Every row gives one point. Two turns around zero, p and q, are shown by what they do to some points. Write where each new point lands after one turn and then the other. Backwards means that the second turn is done in reverse. Each puzzle has new turns, and all numbers are rounded.
In the rows, zero is written as 128.

Turn p:
[147 144 167] -> [154 122 166]
[ 87 134  81] -> [ 76 150 100]
[138 113 155] -> [147 103 138]
[140 122 108] -> [135 139 108]
Turn q:
[124  86 136] -> [114 107 163]
[131  85 164] -> [ 96 127 174]
[160 139 106] -> [167 140 129]
[ 86 162 128] -> [106 122  79]
[144 140 130] -> [138 145 127]
[123 157 104] -> [147 127  95]
Where do these land?
p, then q: [122 146 136] -> [111 139 124]
q, then p: [144  58 124] -> [152  66 156]
q, then p: [127 165  94] -> [147 160  95]
p, then q: [106 144 142] -> [ 97 128 126]
q, then p: [141 126 145] -> [124 131 149]

Turn p:
[137 147 130  80 161  95] -> [152 100 110 159 151  87]
[141 171 161 157 119 118] -> [ 96  86 139 132  93 125]
[111 101 150 132 150 118] -> [111 122 104 118 160 138]
[104 142 112 150  80 112] -> [138 131 121  88  80 129]
[158  85 128  86 130 123] -> [171 126 123 152 164 155]
[171  88  98 147 125 141] -> [137 166 126 162 121 175]
[106 142 129 152 110 148] -> [108 137 145  99 109 127]
[ 96 149 117 119 150 168] -> [110 154 156 115 146  90]
Turn q:
[124 108 157 169 106 149] -> [ 88  94 155 147 125 121]
[ 93 171 111 141 137 105] -> [137 140 113 110 170  88]
[170 123 135 104 168 151] -> [150 160 152 147 119 173]
[125 148 136 153 101  98] -> [ 89 134 111 116 138 102]
[122 105 123 164 118 111] -> [110 119 130 144 110  92]
[127 100 130  46 143 142] -> [182 121 130  93  94 179]
[135 141 103 119 123 140] -> [141 128 105 140 139 139]
Where do these land?
q, then p backwards: [144  92 114 116 107 128] -> [148 140 123 152 110  98]
p, then q backwards: [153  88 128 123 102  80] -> [139 124  88  79 113 157]
q, then p: [117 134 125 153 162 140] -> [ 99 102 113 146 128 133]
q, then p: [160 148 124 139 145 119] -> [103 125 137 129 107 100]
p, then q: [122 148 131 158 118 137] -> [121 101 120 102 131 126]
p, then q: [133 148 109 130 131 133] -> [105 132 120 119 132 117]
q, then p: [ 33 133 146  60 124 146] -> [193 118 135 182 207 159]
p, then q: [161 133 147 146 135 141] -> [116  97 153 136 135 115]

Turn p:
[155 121 146 115 120 154 148 144 102] -> [118 146 157 113 133 131  95 142 104]
[137 148 126 110 125 162 174 106 124] -> [125 138 128  87 118 153 118 111  87]
[117 143 132 127 142 154  85 131 120] -> [121 124 113 141  86 126 109 144 145]
[103 139 128 113 131 108 117 142 133] -> [156 119 114 140 127 115 120 117 141]
[111 107 118 111 134 154 148 113  78] -> [133  90 160 116 108 140 115 140  90]
[128 152 101 153 149 124 109 127 102] -> [131 127 110 168 106 144 140 147 112]
[148 173  98 107 116  97 109 109 100] -> [171 140 115 150 126 188 128 139 134]
[131  77 120 145 116 106 126 158 211] -> [ 83 118 112 131 192  88 144  95 173]
[125 140 162 148 109 150 176 151 122] -> [128 157 126  92 140  94 120 142  86]
[112  52 134 150  95  97  97  99 194] -> [ 95  89 138 107 169 102 183 122 207]
[142 157 143 130 170 103 118 129 121] -> [146 162 133 164 103 127 137 111 128]
Turn q:
[ 99 164 130 152 125 150 114 145 139] -> [121 133 107 154 100 159 131 134  99]
[174 123  83 101 123  86 115 106 112] -> [138 119 118 122 194 122 109  99 169]
[157 150 185 121 143 127 146 145 153] -> [116 158 184 127 131 157 146 157 126]
[153  88 101  87 126  83 100 139 109] -> [148 136 120 101 196  93 107 109 128]
[ 99 133 137 168 128 121 152 136 119] -> [133 134 105 106  89 144 145 140 131]
[118 129 144 176 141 149 144 139 177] -> [ 98 137 119 144  94 135 148 184 128]
[111 134 110 165 149 170 149 152 121] -> [139  99 104 144  99 135 171 151 112]
[117 100 133 116  80 154  94  85  76] -> [172 124 133 146  96  84  84  77 136]
[141 124 130  94 170  95 124 111 139] -> [ 93 141 145 111 169 117 145 106 137]
[111 133 126 100  96 146 142 121 134] -> [124  98 145 124 113 133  95 122 115]
Where do these land?
q, then p: [134 154 160 158  90 143 157 135 148] -> [105 145 105 104 141 106  87 162 142]
q, then p: [124 168 105 127  97 100 155 117 108] -> [ 82 107 127 104 110 153 108 117 151]
p, then q: [ 85 158  97 117 146 111 146 102 159] -> [130  79 126 130 136 101 119 118 183]
p, then q: [153  89 118 110 108 143  92 164 151] -> [ 80 160 100 142 124 106 134 137  90]
q, then p: [125 151 134 152 169 157  89 118 132] -> [132 132 102 117 131 122 172 149  82]
q, then p: [143 108 166  96 125 146 105 163 151] -> [161 164 148 157 106 100 118 154 121]
p, then q backwards: [138 124 111 105 161 137 154 110 147] -> [101 162 131  99 138 125 122 110 111]
p, then q: [161 102 130 104 164  97 134  96 112] -> [125 146 171 142  74 127 137 138 149]
q, then p backwards: [115 152 159 116  89  78 161 159 117] -> [154 153 141  82  87 156 150  93 110]
p, then q backwards: [120  90 130 142  90 158  90 105  91] -> [142 116 129 138 115 143 195 138 172]
q, then p: [109 144  99 133 140 128 162 145 108] -> [106  99 151 112 144 145 111 118 108]
q, then p: [130  95 128 176 156 139  91 124 112] -> [147 149  99 147 169 148 161 122 101]

Turn p:
[148  94 144 132 128 135 153 150  96 121 162 137] -> [121 108 132 106 116 146 128 127  86 139  93 155]
[142  84 153 133 121 160 134 126 134 129 147 113] -> [142  73 122 118 118 140 134 131  99 127 125 127]
[ 94 159  96 120 149 130 140 111 119 127 109  97] -> [105 147 132 118 153 124 111  89 156 117 142  97]
[123 130  66 124 134 128 126  98 115 139  98 122] -> [130 146 102 101 175 104 112 113 156 118 138 125]
[131 146 114 130 167 116 116 101 116 126  90 118] -> [139 156 121 108 120  95 109 109 156 112 130 106]
[146 162  84 123 148 115 132 118 136 147 110  96] -> [ 95 148 106 114 144  88 143 114 155 114 136 107]
[118 122 157 124 114 103 108 126 146 117 170 147] -> [134 118 171 142 108 139 141 152 127 135 144 160]
[132 133 151 154 113 143 128 140 148 104 153 159] -> [134 129 147 145 118 155 133 170  98 113 127 129]
[155 106 130  80 124 166 142 139 118 114 123 131] -> [132  99  94 114 121 165 139 123 144 123  90 135]
[113 138 160 145 110 128  88 157 130 141 149 147] -> [140 144 137 149 101 149 140 149 104 159 161 137]
[119 140 163 132 110 121 137 124 140 152 134 157] -> [152 135 154 157 131 131 154 138 117 147 121 123]
[133 124 151 137  92 115 127 136 123 112 125 122] -> [133 123 126 163 117 132 127 121 109 118 129 152]
[110 126  96 128 154 106 134 138 144 133  93 118] -> [107 136 119 131 142  98  94 129 157 141 127 109]
Turn q:
[105 120 115 104  94 148 145 148 110 139 144 124] -> [135 153  90 118 156 145 120 131 107 113 142 119]
[118 164 154 116 127 110 115 105 135 144 127 166] -> [149 112 149 139 113 150 124 128 167 102 156 131]
[115 110 129 153 100 140 120 106 107 145 110 111] -> [128 122 124 144 143 157 109 115 101 143 121 159]
[103 113 109 144 145 139 127 156 107 121 151 121] -> [135 154 113 138 134  98 123 154  99 137 135 134]
[180 151 130 146 102 116 118 156 113 142 136 108] -> [141 145 126 123  94 165 146 140 116 131  80 115]
[116 169 146 108 147 146 125 115 162 151  84 105] -> [138 118 141 156 155 129 173  83 164 113 123 137]
[111 118 112 140 137 150 129 160 124  96 120 138] -> [102 161 129 121 133 100 137 140 110 124 139 146]
[100 115 109 107 123 133 115 104 162  99 139 161] -> [108 131 121 112 131  98  86 111 158 107 155 137]
[143 110 120 135 148 141 152 131 137 151 123 159] -> [143 124 138  89 140 121 140 137 138 155 141 140]
[105 112 118 127 135 108 130 106 132  95  95 134] -> [ 89 121 148 139 127 114 112 103 125 139 156 128]
[135 128 109 109 129 134 126 107 114 126 145 110] -> [142 124 129 126 140 119 106 116 113 119 113 107]
[155 124 128 146 129 111 156 122 111 121 153 131] -> [138 107 128 106 100 128 127 143 101 138 126 113]
[138 144 207 153 143 143 118 163 165 104 115 121] -> [ 90 102 123 148 111 123 191 164 158 105 106 163]
[152 116 117 141 128  71 124 106 134 137 144 107] -> [135 105 124 138  90 133 104 119 131 167 111  98]
[145 125 115  91 133 132 121 135 108 150 133 123] -> [147 143 136 121 156 138 122 135 131 129 114  95]
Where do these land?
p, then q: [127 106 134 128 144 133 164 116 126 122 129 112] -> [100 111 142 145 151 132 115 125 128 142 125 124]
q, then p: [111 143 143 113 105 137 116 149 128 127 112 137] -> [115 137 142 126 134 155 121 143 124 107 129 105]
q, then p: [143 116 116 111 134  71 116 118 119 133 131 154] -> [124  97 117 146 108 130 158 121 121 141 174 123]
p, then q: [128 129 141 131 137 138 108 127 173 131 115 156] -> [119 146  99 122 112 131 157 141 129 142  97 125]
p, then q: [114 114 142 116 152 135 217 151 125 141 193 100] -> [106  85 130 173 213 148 135 132 109 147 172 146]
q, then p: [129 145 143 124  31 126 116 115 128 151 119 116] -> [161 127  90  97 163 178 118 144 133  82 150  99]
q, then p: [176 147 123 146 142 140 117 117 118 136 117 191] -> [153 111 126 166  88 162 166 137 144 135  97 134]
p, then q: [125 135 140 115 129 142 115 112 116 130 121 124] -> [131 114 125 109 127 127 124 113 127 118 111 125]
q, then p: [125 162 115 129 145 123 128 131 133 101 119  98] -> [132 136 148 150 138 106 117 102 113 101 124 135]
p, then q: [115 125  77 132 149 140 110 145 154 141 115 145] -> [148 166 106 148 135  99 142 132 157 136 116 108]
p, then q: [129 116 133 160 147 136 153 148 121 118 138 128] -> [118 143 140 160 151 147 122 139 110 124 128 124]
q, then p backwards: [115 132 102 121  93 135 114 121 118  92 118 117] -> [122 148 119 151 127 122 145 141  97  97 120 105]
q, then p backwards: [119 117 125 127 150 103 103 115 122 122 159 118] -> [119 111 141 145 140 112 129 138 155 123  94 130]
p, then q: [110 119 144 150 149 135 129 118 116 139 107 112] -> [134 113 133 149 127 142 106 123 123 132  97 112]
p, then q: [154 113 142 117 113 128 115 136 123 137 126 112] -> [129 133 123 100 124 139 108 119 116 145 141 128]
